Each row is a point. Before rounding, the points of a table are all equally far from one centre. They may lie mostly on one side of it. Where is the centre, to within rounding?
In the rows, 128 means zero.

Points (8 x 2)
[[ 85 103]
 [ 80 107]
 [127 104]
 [103  98]
 [111  98]
 [120 100]
 [ 68 127]
 [103  98]]
Centre: [105 136]

Points (14 x 8)
[[146 102  76 161 109 115 146  99]
 [157 134  71 132 122  97 134 119]
 [170 144  67 155 147 141 146 151]
 [185 117  79 146 149 117 125 114]
 [154 127  91 130 139 122 154 177]
 [177 113  84 161 122 127 118  89]
 [176  96  94 125 154 136 135 126]
 [164  89  60 147 112 137 122 142]
 [191 116  97 175 132 106 123 121]
 [175 130  71 182 130 101 107 123]
 [180  97  99 158 150  97 121 128]
 [171 125  77 141 112 126 153 120]
 [162  84  75 146 128 128 144 118]
 [133  89  63 184 118 122 121 108]]
Centre: [132 125 109 158 131 136 112 136]

Points (21 x 14)
[[ 93 141  79 151  99 127 117 153 128 138 153 139  67 138]
 [113 153  95 126 177 154 171 168 145 124 134 165  90 137]
 [132 135  82 159 137 146 185 149  86 151 154 104  85 128]
 [ 91 153  84 165 117 173 156 156 120  79 124 108  90  78]
 [141 154  99 168 101 104 171 146 110  90 148 112 107 160]
 [122 152  71 140 115 113 166 140 116 107 137 120  56 134]
 [134 105  79 148 108 126 150 121 102  70 177 130  73 147]
 [ 89 127  94 127 104 173 182 118 151 142 161 109  88 144]
 [130 166  96 148 148 125 205 142 141 109 152 133  82 150]
 [ 48 123  89 147 113 115 161 119 101 127 108 145  98 137]
 [114 192 102 152 145 142 148 116  83 109 135 118  95 153]
 [120 132  83 159  64 165 142 135 105 108 172 138  93 156]
 [123 130 112 169 110 124 130 130 109  92 181 113  67 160]
 [110  94 128 134 107 131 182 157 111 119 153 104  62 134]
 [ 98 162  60 158 167 148 112 125  96 129 142 148 101 123]
 [124 137  56 145 135 161 143 124  63 135 134 142  75  95]
 [187 150  79 140 102 138 137 121 134  94 164 120 132 143]
 [125 154  72 126 103 137 179 143  89 101 130 163  76 146]
 [128 146  51 132  96 148 166 129  99 119 123 138  78 141]
 [152 114  93 117 146 107 170 119  99 155 175 150  77 135]
 [148 168 102 106 143 134 110 112 124 135 134 111 109 150]]
Centre: [126 124 124 153 124 144 150 114 124 116 137 152 116 104]
